Each row of a before or after table is a point. The points were changed in one or more steps. Then noise was added and the rows were shuffled. The steps act on columns, c1 being the first. What was done? A step turns or swaps two columns, mirrors them in a line or flattens them onto one, adds a multiple of one to another, or multiplies or shifts one. Angles are multiples of 10 degrees, from the lower column toward the higher: turns from -170 to 170, lines from 10 to 170 but not 90. Use the fewest steps. Two steps may share a column if one is a turn and the other turns, adds or multiplies; they go together, in the order done. Otherwise the lowest column goes first.

Before, 10 rows:
[-.39 -.52]
[-.32 -.58]
[.74 -.26]
[-.52 -.27]
[.39 .40]
[-.46 .11]
[-.03 .24]
[.23 .23]
[-.02 .07]
[.12 .19]
After, 10 rows:
[.22 .16]
[.22 .10]
[-.30 .72]
[.17 -.02]
[-.51 -.36]
[.31 .53]
[-.56 -.32]
[.08 .01]
[.11 -.51]
[-.21 -.53]
Steps: swap c1 and c2

Before (13 x 3):
[.07 -.35 .10]
[-.42 .39 -.68]
[-.16 -.41 .18]
[.01 .48 .44]
[.23 .64 -.06]
[-.24 .12 .07]
[-.44 .13 .17]
[-.12 -.44 -.25]
[-.21 .04 -.46]
[.02 -.26 -.08]
[-.03 .19 -.14]
[.36 -.22 -.04]
[.16 .10 .13]
After, 13 rows:
[.24 .00 .10]
[.96 .28 -.66]
[.26 -.60 -.06]
[-.26 .34 .17]
[.01 -.59 .45]
[.19 -.06 -.14]
[.43 .31 -.46]
[-.15 .24 -.08]
[-.39 -.01 -.07]
[.37 .11 .20]
[-.07 .50 -.23]
[-.34 .14 .12]
[-.11 -.23 .14]
Steps: add 0.7 times c3 to c1; turn c1 and c2 by -140 degrees

Before:
[.15 .50 .11 .35]
[-.32 .50 .12 .00]
[-.31 .06 -.60 -.16]
[-.28 .36 .07 -.38]
[-.77 -.36 -.56 -.38]
[-.16 .48 -.13 .32]
[-.17 -.29 .01 -.28]
[.03 .45 .11 -.23]
[-.79 -.31 -.28 -.43]
After:
[.61 .43 -.15 .11]
[-.23 -.41 -.14 -.15]
[.43 -.21 .15 .03]
[.29 .35 -.11 -.09]
[.78 .51 -.16 .66]
[.30 .49 -.14 .27]
[-.19 -.65 -.34 -.06]
[.44 .35 -.36 .60]
[.30 -.29 -.55 .17]
Steps: shift c1 by .60; turn c2 and c3 by -30 degrees; shift c4 by .30

Before, 9 rows:
[-.16 .54 .23 -.33 .10 -.28]
[-.47 .63 -.15 -.03 .59 -.52]
[-.01 .03 .57 .48 -.38 -.36]
[-.38 -.34 .63 .28 -.29 -.08]
[.27 .41 .11 -.06 .60 .60]
[.12 .32 -.35 -.39 .69 -.27]
[.07 -.27 -.01 .52 -.16 .32]
[.22 .31 -.08 .07 .46 .57]
[-.34 .16 -.28 .23 -.28 .08]
After, 9 rows:
[.09 -.58 .21 .51 .17 .40]
[-.15 .33 -.45 -.03 -.74 -.31]
[-.49 .01 .31 .10 -.14 .50]
[-.65 .10 .46 -.06 -.19 .38]
[.29 -.27 .20 .48 .24 -.50]
[-.61 .02 -.43 -.38 -.36 -.08]
[.02 .25 .02 -.33 -.19 -.47]
[.44 -.13 -.16 .23 -.09 .31]
[.46 -.64 .43 .29 -.10 -.39]
Steps: turn c1 and c5 by 130 degrees; shift c2 by -.30; turn c3 and c6 by -40 degrees; add 0.3 times c4 to c6

Before:
[-.01 -.09 -.18 -.44 -.32 -.03 -.08 .03 .04]
[-.23 .17 -.09 .36 .19 .20 -.18 .42 .13]
[.08 .48 -.12 .28 -.26 -.13 .40 -.12 .23]
[-.47 .63 .20 -.33 .12 -.12 .13 -.24 -.05]
[.13 -.20 -.32 -.44 -.27 -.01 -.58 -.59 -.08]
[-.29 -.22 .01 .30 -.07 .00 -.09 .00 .34]
[.01 .46 -.48 -.19 .02 -.68 -.21 -.37 .34]
[.03 -.20 .41 -.34 .55 .14 -.31 .30 -.16]
[-.12 .61 .24 -.26 -.21 .16 -.49 -.14 .35]
[.10 -.13 .19 .38 -.27 -.22 .04 .34 -.30]
After (10 x 9):
[.18 .39 -.21 .29 -.26 -.13 .26 -.29 .25]
[.24 -.07 .16 .38 -.29 -.23 .16 .08 -.33]
[-.01 .25 -.43 -.20 -.02 -.68 -.29 .01 .33]
[-.45 .11 -.12 .37 .19 .16 .03 .26 .15]
[.06 -.06 .33 -.31 .56 .13 -.19 .32 -.16]
[.27 -.30 -.13 -.44 -.31 .01 -.58 .17 -.12]
[-.57 -.22 .05 .32 -.07 .04 -.07 .06 .32]
[-.06 -.14 -.11 -.43 -.30 -.02 -.01 .06 .06]
[-.94 .69 -.02 -.37 .14 -.13 .05 -.11 -.04]
[-.23 .65 .01 -.26 -.23 .15 -.37 .25 .35]
Steps: multiply c1 by 2; turn c2 and c3 by -20 degrees; multiply c3 by 0.7; multiply c8 by 0.4; turn c7 and c8 by -40 degrees

Before, 14 rows:
[-.08 .01 .24 .05 .09 .00 -.16 .41 .02 -.12 -.26]
[-.09 -.13 -.05 .28 -.25 .13 -.25 .41 .28 -.14 -.28]
[-.36 .13 -.18 -.12 .30 -.01 .33 -.10 -.04 -.12 .32]
[-.37 .11 .11 -.21 .26 .19 .04 -.16 -.13 -.02 .31]
[-.01 -.14 .10 -.06 .35 .10 .28 .00 -.06 -.16 .27]
[.10 .00 .01 .03 -.09 .26 -.07 .20 -.01 .11 -.26]
[.10 .04 -.16 .08 -.09 -.05 -.30 .17 -.12 -.02 .02]
[-.13 .19 .04 -.23 .21 -.09 .26 -.05 -.05 -.12 -.04]
[-.17 .03 .26 -.04 .11 .08 .38 -.22 .06 -.13 -.02]
[.00 -.02 .27 .26 -.24 -.38 -.31 -.01 .07 .10 -.05]
[.03 .00 .08 .04 -.18 .00 -.29 .02 -.03 -.34 -.10]
[-.04 .12 -.09 -.29 .42 .15 .01 -.10 .24 -.06 .19]
[-.15 .05 .21 -.31 -.08 -.08 .25 .03 .05 -.08 .35]
[-.15 -.36 .06 -.06 -.22 -.28 -.26 .02 -.02 .00 -.17]
After, 14 rows:
[.00 .01 -.31 -.24 .26 -.94 .27 .03 -.05 .10 .07]
[-.12 -.05 .25 .22 -.23 -.23 .05 -.19 -.05 -.12 -.05]
[.39 .15 -.25 -.26 .29 .34 -.04 -.13 -.27 -.14 .28]
[.03 .10 .29 .36 -.07 .25 .10 .08 .28 -.17 -.06]
[-.25 .09 .38 .10 -.04 .19 .26 -.07 -.02 -.14 .07]
[-.02 .05 .25 -.07 -.30 -.20 .22 -.15 .35 -.08 .06]
[.19 -.09 -.30 -.09 .06 -.13 -.16 -.02 .03 -.01 -.12]
[-.27 .15 .05 .26 -.21 .47 .12 -.27 .31 -.02 -.12]
[.22 -.06 -.07 -.08 .04 .65 .01 -.01 -.26 .11 -.01]
[-.22 .13 .32 .29 -.13 -.02 -.17 -.31 .32 -.12 -.03]
[.36 .05 -.16 .08 .05 .00 .25 -.20 -.25 -.13 .02]
[-.13 -.07 .02 .42 -.29 .38 -.09 -.07 .19 -.06 .23]
[.05 .37 -.26 -.22 -.04 -.70 .05 .10 -.17 .01 -.01]
[.02 -.02 -.29 -.18 .04 .00 .08 .03 -.10 -.34 -.03]
Steps: turn c1 and c2 by -140 degrees; turn c1 and c8 by -110 degrees; swap c3 and c7; swap c4 and c5; multiply c6 by 2.5; swap c9 and c11

Before, 9 rows:
[.16 -.10 -.69 -.28 .30 -.21 -.02 -.33 .26 -.01 -.18 .13]
[-.14 .24 -.03 .10 .01 .87 -.16 -.13 .37 .05 -.20 -.37]
[-.06 .22 .04 .18 .24 -.17 -.06 .11 -.47 .11 -.14 .15]
[.17 .28 -.07 .21 -.18 -.11 -.18 -.18 -.38 .08 -.20 .16]
[.11 .22 -.22 .23 -.12 .01 .25 .09 .17 .15 -.05 .15]
[-.02 .15 .07 -.05 .32 -.28 .22 -.11 .32 .14 -.03 .00]
[-.29 .02 .01 .23 .13 .15 -.02 -.14 .36 .07 .10 .17]
[.16 .11 .07 -.54 .27 -.08 -.18 .10 .01 -.11 -.15 .06]
[-.46 .27 .00 -.07 .10 .02 .20 -.12 .26 .03 .13 .11]
After (9 x 12):
[-.08 .23 -.13 -.20 .04 .13 -.45 .30 -.26 -.10 -.14 .82]
[.14 .29 .01 -.17 -.23 .12 -.42 -.01 .10 -.13 -.18 -.10]
[-.16 .24 .47 -.10 .29 -.75 .31 .09 .70 -.07 -.19 -.68]
[.16 .12 -.10 .38 .12 .03 -.05 .27 .42 .41 -.17 .75]
[-.46 .28 .01 .00 -.02 -.02 .30 .07 -.22 .08 .14 .45]
[.13 .21 .19 -.25 -.19 .11 .26 .29 -.42 -.12 -.06 -.01]
[-.28 .03 .06 -.17 -.05 -.14 .32 .05 .34 -.16 .08 .61]
[-.03 .14 -.19 -.11 .21 .20 .38 .08 -.24 .12 -.03 .74]
[.16 -.10 .48 .15 .08 .54 .22 -.14 .26 .26 -.18 .97]
Steps: turn c3 and c6 by -150 degrees; mirror c4 and c10 in the line at 120 degrees; turn c5 and c12 by 50 degrees; multiply c12 by 3; turn c7 and c9 by -70 degrees; multiply c9 by 2.5; shift c8 by .20

Before (11 x 14):
[-.13 .21 -.12 -.11 -.94 .14 .06 .06 -.03 -.70 -.38 .01 -.21 .14]
[-.13 .22 -.16 .01 -.16 .20 -.04 -.02 -.02 -.04 -.37 -.03 -.18 .63]
[.24 .19 -.22 .27 -.21 .10 -.03 -.12 -.09 .12 -.07 -.15 .08 .07]
[.05 .20 -.04 -.12 .15 -.94 .24 .15 .19 .13 -.02 -.30 .01 .13]
[-.12 .04 -.02 .14 .01 -.30 -.05 .18 .09 -.05 .09 -.27 -.12 .06]
[.08 .08 -.41 -.09 .09 .27 -.18 .17 -.04 .17 -.13 -.09 -.16 .10]
[-.08 .10 -.09 -.03 .14 .41 .25 .15 .17 .03 .00 -.12 .06 .10]
[.20 .06 -.02 .07 .14 .06 -.13 .02 .34 -.25 -.03 .05 .50 -.05]
[.01 .01 -.07 -.09 -.03 .31 -.01 -.20 .21 .15 -.03 -.08 -.12 .05]
[-.10 .23 -.16 .00 .16 .12 .11 -.08 .08 -.29 -.26 .06 -.14 -.04]
[-.15 .09 -.02 -.02 -.01 .15 -.02 -.10 -.05 .01 -.43 .06 .25 -.03]
After (11 x 14):
[.03 .20 -.07 -.06 -.04 .01 .05 -.27 .08 .15 .04 -.07 -.01 .02]
[.18 .35 -.02 .04 .14 .16 -.14 .14 .11 -.22 -.02 -.01 .47 -.02]
[.10 .01 -.35 -.09 .09 -.01 -.10 .09 -.09 .16 .22 -.17 -.05 .03]
[-.13 .07 -.37 -.13 -.97 -.05 .04 .43 -.19 -.71 -.16 .05 -.10 .05]
[.06 .26 -.05 -.14 .17 -.10 .36 .08 -.07 .13 .01 -.15 -.27 .05]
[.24 .01 -.18 .26 -.21 .03 .05 -.19 -.18 .11 .11 -.12 .10 .06]
[-.05 .20 -.05 -.02 .13 .03 .28 .14 .02 .05 .07 .01 .18 .04]
[-.15 .08 -.39 -.03 -.16 -.04 -.03 -.01 -.22 -.04 -.11 -.05 -.10 .28]
[-.11 .21 -.31 .01 .17 -.03 .07 .06 -.16 -.28 -.04 .11 -.08 -.04]
[-.15 -.01 -.35 -.02 -.03 .12 -.06 -.09 -.09 .01 -.28 .04 .29 -.02]
[-.12 .06 .05 .15 .01 -.08 .11 .22 .00 -.05 .09 -.27 -.20 .03]
Steps: turn c2 and c9 by -60 degrees; turn c3 and c11 by -50 degrees; flatten c6 and c13 onto the line at 70 degrees; turn c7 and c12 by 30 degrees; add -0.5 times c10 to c8; multiply c14 by 0.4

Before (13 x 18):
[.05 -.24 -.18 -.10 -.50 -.32 -.29 .44 -.12 -.05 -.62 -.73 .09 .43 .22 .14 .18 -.13]
[-.03 -.53 -.10 -.17 -.05 -.03 -.44 .56 -.79 .27 -.18 .42 .00 -.61 .12 -.03 -.59 .26]
[.15 -.36 .06 -.17 .17 -.16 -.36 .35 .01 .26 -.39 -.02 .41 -.60 .11 .18 -.68 .67]
[.09 .17 -.18 -.29 -.94 -.14 -.20 .35 -.01 -.02 -.59 -.25 .13 .57 -.04 .54 -.13 -.02]
[.09 .33 -.64 -.43 .08 -.20 -.09 -.07 -.05 -.03 .24 .26 -.29 -.20 -.10 .10 -.01 -.49]
[.02 -.28 -.06 -.56 -.72 .16 .06 .09 -.06 -.20 -.70 -.39 .16 .38 .08 .66 .26 -.35]
[-.17 -.30 -.36 -.19 -.64 -.10 -.08 .39 .05 -.36 -.29 -.37 -.05 .33 .41 .59 -.16 .00]
[-.10 -.32 -.02 .00 .15 -.23 -.49 .77 -.26 -.08 -.21 .23 .48 -.54 -.16 .32 -.37 .18]
[.18 .09 -.22 .05 -.05 -.11 -.38 .03 .43 -.14 -.06 .14 -.76 -.17 -.31 .14 -.03 -.47]
[-.18 .31 .12 .01 -.17 -.31 -.12 -.11 .26 -.28 -.09 .24 -.30 -.09 .06 -.12 .01 -.32]
[.14 .01 -.13 -.08 .10 -.51 -.53 -.53 .22 -.36 .32 .33 -.46 .07 -.35 .02 -.12 -.40]
[.18 .05 -.18 -.33 -.31 -.15 -.28 .07 .08 -.31 .46 .14 -.42 -.30 -.31 -.15 .18 -.10]
[-.44 -.28 -.25 -.36 -.65 .01 .14 .29 .04 .11 -.36 -.48 .04 .52 -.23 .35 -.06 -.16]
After, 13 rows:
[-.13 -.31 .11 -.03 -.28 -.27 -.45 .57 .34 .05 -.21 .25 -.45 -.49 -.10 -.29 -.29 -.53]
[.02 .02 .11 -.14 -.37 -.50 -.49 -.43 .08 -.50 .30 .31 .45 .05 -.22 .16 .18 .35]
[-.01 -.51 -.08 -.18 -.07 -.04 -.34 .34 .56 .45 -.21 .44 -.25 -.64 .10 .48 -.75 -.39]
[.71 -.33 -.07 -.58 -.13 .13 .13 -.04 -.25 -.47 -.71 -.37 .08 .41 .04 -.37 -.02 -.16]
[.51 -.25 -.28 -.20 -.50 -.12 -.08 .47 .15 -.26 -.32 -.35 .22 .38 .48 -.26 .00 -.11]
[-.15 -.36 -.01 -.15 .05 -.19 -.33 .48 .72 .65 -.34 -.01 -.40 -.61 .06 -.07 -.05 -.03]
[.05 .41 -.11 -.45 -.11 -.25 -.10 -.25 .06 -.39 .19 .20 .50 -.20 .19 -.26 .00 -.11]
[.14 .43 -.06 -.01 -.53 -.29 -.09 -.07 .00 -.37 -.04 .17 .34 -.11 -.01 -.03 .26 .02]
[.37 .00 .12 -.30 -.13 -.12 -.31 .12 -.19 -.34 .45 .18 .41 -.36 -.11 .29 .12 .05]
[.45 -.27 -.11 -.07 -.41 -.42 -.24 .23 -.13 -.11 -.57 -.68 -.12 .43 .28 .12 -.19 -.40]
[.98 .21 -.05 -.33 -.39 -.17 -.17 .16 .13 -.04 -.61 -.27 .27 .63 .04 -.68 -.05 -.24]
[.04 .07 .06 .08 .05 -.07 -.35 -.04 .05 -.44 -.07 .15 .71 -.14 -.13 .12 .43 -.25]
[.46 -.24 .02 -.34 -.61 -.01 .15 -.01 .03 -.07 -.35 -.51 -.05 .53 .03 -.11 -.04 -.30]
Steps: turn c1 and c5 by 70 degrees; add 1 times c6 to c5; add 1 times c2 to c16; turn c13 and c16 by -150 degrees; flatten c3 and c15 onto the line at 120 degrees; turn c10 and c18 by -40 degrees; turn c8 and c18 by -50 degrees; turn c9 and c17 by 90 degrees

Before (9 x 20):
[.17 .22 -.02 .01 -.13 -.04 .19 .10 -.03 .03 -.05 -.02 -.08 -.20 -.08 -.12 .04 -.15 -.20 .00]
[.11 .23 .06 -.33 .00 -.94 .21 .13 .00 .11 -.33 -.13 -.07 -.21 -.38 -.04 -.02 -.14 -.34 .15]
[-.39 -.12 .28 -.18 .25 -.08 .12 .17 -.23 -.17 .22 -.32 -.01 .07 -.09 .11 -.17 -.09 -.21 .08]
[.04 .28 -.02 -.01 .42 .13 .07 -.15 .21 .06 .16 -.27 -.07 -.21 -.17 .09 -.05 -.13 .12 -.04]
[.11 -.19 .19 -.02 -.04 -.08 -.07 .17 .11 .07 .22 .05 -.17 .30 -.64 -.08 .01 .07 .06 -.24]
[.14 .12 -.03 -.24 -.12 .20 -.05 .09 -.04 .11 -.61 -.03 -.03 -.13 -.13 .13 -.06 .02 -.12 -.13]
[.15 .05 -.04 -.05 .70 .10 -.18 .11 -.03 .20 .16 -.27 .53 -.18 -.13 -.04 .01 .12 .11 .00]
[.00 .24 .02 .01 -.01 -.22 .10 .16 -.11 -.30 -.20 .01 .40 -.23 -.51 -.18 -.05 -.06 -.01 .76]
[.13 -.06 .08 -.24 -.15 -.10 .14 .02 .20 .12 .21 -.01 .18 -.01 -.12 .03 .07 .08 -.11 -.16]
After, 9 rows:
[-.65 .00 -.15 -.28 -.13 -.15 -.05 .08 -.07 .01 .21 .03 -.04 -.12 -.11 .09 -.09 .03 -.11 .19]
[.20 .00 -.06 -.11 .27 .27 .15 .19 -.19 -.30 -.39 .30 -.03 .07 -.07 .09 -.18 .15 -.16 -.16]
[.19 .18 .02 -.29 -.12 .10 .14 .01 .15 .08 .13 .01 .20 -.02 -.11 .03 .04 -.10 -.08 .08]
[-.37 -.21 .81 -.33 .01 .53 .22 .15 -.03 -.03 .10 .09 -.08 -.17 -.35 -.06 -.04 .10 -.33 .14]
[.12 -.14 -.10 -.06 .43 -.09 .03 -.14 .18 .13 .04 .24 -.07 -.21 -.18 .12 -.04 .17 .16 .27]
[.18 -.03 -.07 -.05 .66 -.10 -.13 .10 -.06 .14 .15 .31 .52 -.20 -.11 -.04 -.03 -.04 .09 .02]
[.22 .31 .03 -.03 -.08 .22 -.08 .21 .07 .15 .13 -.02 -.19 .32 -.67 -.09 .02 -.09 .04 .00]
[-.16 -.71 .14 .11 -.02 .11 .11 .20 -.01 -.28 -.02 -.03 .41 -.24 -.50 -.17 -.08 .05 -.01 -.27]
[-.07 -.19 -.01 .02 -.15 -.05 .17 .07 -.05 -.02 .14 .00 -.07 -.22 -.05 -.08 .05 .16 -.21 .17]
Steps: swap c1 and c11; turn c2 and c20 by 130 degrees; turn c3 and c6 by 120 degrees; turn c9 and c10 by 20 degrees; turn c4 and c10 by 20 degrees; turn c12 and c18 by -170 degrees

Before, 13 rows:
[.20 .46 .07 .32 .27 -.27 -.44 -.11 -.23 .11 -.36 .24 -.31 -.20 -.46 .44 .92 -.31 -.69 -.06 -.05 .51 -.21 .42]
[-.03 -.28 .08 .06 .22 .03 -.20 -.39 -.64 .15 .09 -.22 .22 .59 .19 .27 -.23 .14 -.57 .02 .44 -.49 .08 .15]
[-.07 .53 .77 .39 .19 -.47 -.27 -.20 .19 -.41 .09 .20 -.12 .00 .34 -.35 -.24 .38 .37 -.25 .26 -.14 .02 .09]
[.49 .60 .54 .40 .12 -.02 -.51 -.26 -.65 -.58 .07 .05 .43 -.04 .08 .58 .05 .11 .44 -.86 -.45 -.06 .09 .14]
[.13 .17 .10 .04 .52 .41 -.40 -.38 -.74 -.46 -.17 -.25 -.79 .62 -.24 -.74 .31 .24 -.14 .03 -.03 -.04 -.03 -.10]
[.08 -.05 -.16 -.10 .17 -.26 -.71 -.20 -.07 .78 -.66 -.32 .16 -.12 .19 .44 .15 .30 .24 -.30 -.34 .23 .64 .85]
[.26 -.28 .25 .42 .13 -.14 -.35 -.48 .17 -.74 .01 -.28 -.07 .08 -.38 .52 -.72 -.29 -.26 -.26 .35 .31 -.30 -.37]
[.42 .83 .17 .23 .15 -.48 -.05 -.08 -.37 .07 -.24 -.04 .40 -.57 .21 .85 -.21 .29 -.13 -.66 -.07 -.02 -.03 .11]
[.26 .07 .22 .34 .14 -.01 .31 .67 .33 .05 .41 .08 .02 .43 .30 -.11 .55 .12 -.30 -.04 -.24 .24 .33 -.15]
[.17 .29 -.08 .77 .53 .70 -.31 -.14 -.31 -.48 -.48 -.48 -.37 .13 -.06 .22 .30 .63 .04 -.14 -.43 .25 -.60 .31]
[-.57 -.17 .03 -.58 .62 .03 .18 -.04 .46 -.26 .10 .21 -.17 -.50 .12 -.06 .27 .10 -.10 -.09 -.45 .47 .08 .64]
[.12 .45 .76 .13 .57 -.17 -.32 .24 -.08 -.52 .07 -.64 -.18 .23 .50 -.35 .35 .27 .11 -.41 .44 .39 .02 -.23]
[.18 .64 .29 -.02 .68 .57 -.34 .41 .03 .43 -.08 -.44 .13 .15 -.22 -.20 .17 .15 .08 .39 -.72 .04 .25 .27]
After:
[.09 -.05 -.47 -.09 .28 .42 -.72 -.19 -.07 -.70 .15 -.31 .26 .36 .20 .08 -.67 .30 .23 -.29 .01 .13 .60 .84]
[-.09 .52 .47 .39 .19 .10 -.28 -.19 .18 .39 -.24 .21 -.18 -.15 .34 -.70 .09 .38 .36 -.25 -.54 -.06 .01 .09]
[.17 .29 -.23 .78 .41 -.11 -.32 -.14 -.30 .40 .31 -.48 -.21 -.28 -.06 .03 -.48 .63 .03 -.15 .80 .40 -.69 .32]
[.12 .46 .48 .12 .56 -.24 -.31 .24 -.08 .42 .34 -.64 .05 -.39 .50 -.69 .08 .26 .11 -.41 -.41 .43 -.07 -.23]
[.19 .46 -.41 .33 .21 .22 -.44 -.12 -.23 -.02 .92 .24 .00 .23 -.46 -.14 -.38 -.32 -.69 -.06 -.17 .59 -.25 .42]
[.26 .08 .15 .35 .19 .21 .32 .67 .33 -.20 .56 .07 .13 -.39 .29 -.20 .41 .10 -.28 -.03 .16 .21 .29 -.15]
[.13 .17 .74 .05 .52 -.24 -.40 -.37 -.75 .21 .31 -.26 -.71 -.74 -.24 .02 -.19 .25 -.14 .02 .33 .35 -.11 -.10]
[.44 .83 -.81 .22 .14 .37 -.04 -.08 -.38 .13 -.20 -.05 .35 .56 .19 -.31 -.26 .28 -.13 -.67 -.32 -.22 -.05 .09]
[.27 -.27 -.45 .41 .08 -.18 -.35 -.50 .15 .66 -.72 -.28 .09 -.32 -.37 -.35 .02 -.29 -.26 -.26 -.33 .31 -.31 -.38]
[.20 .66 .25 -.02 .72 .18 -.33 .40 .03 -.45 .16 -.43 .12 .01 -.22 -.25 -.08 .16 .06 .39 .89 -.04 .13 .28]
[-.56 -.15 .06 -.59 .63 .32 .17 -.05 .45 .41 .28 .20 .08 .38 .13 -.02 .10 .10 -.11 -.09 .31 .48 -.03 .62]
[-.01 -.29 -.25 .08 .22 -.36 -.20 -.39 -.63 -.33 -.23 -.23 -.05 -.49 .18 -.12 .08 .13 -.57 .01 -.26 -.54 .04 .15]
[.48 .60 -.48 .40 .13 .37 -.52 -.26 -.66 .56 .07 .04 .33 -.16 .09 -.62 .08 .12 .44 -.85 .27 -.28 .08 .14]
Steps: mirror c3 and c16 in the line at 140 degrees; turn c5 and c23 by -10 degrees; turn c6 and c21 by 130 degrees; turn c10 and c14 by 160 degrees; swap c11 and c17; turn c13 and c22 by -30 degrees
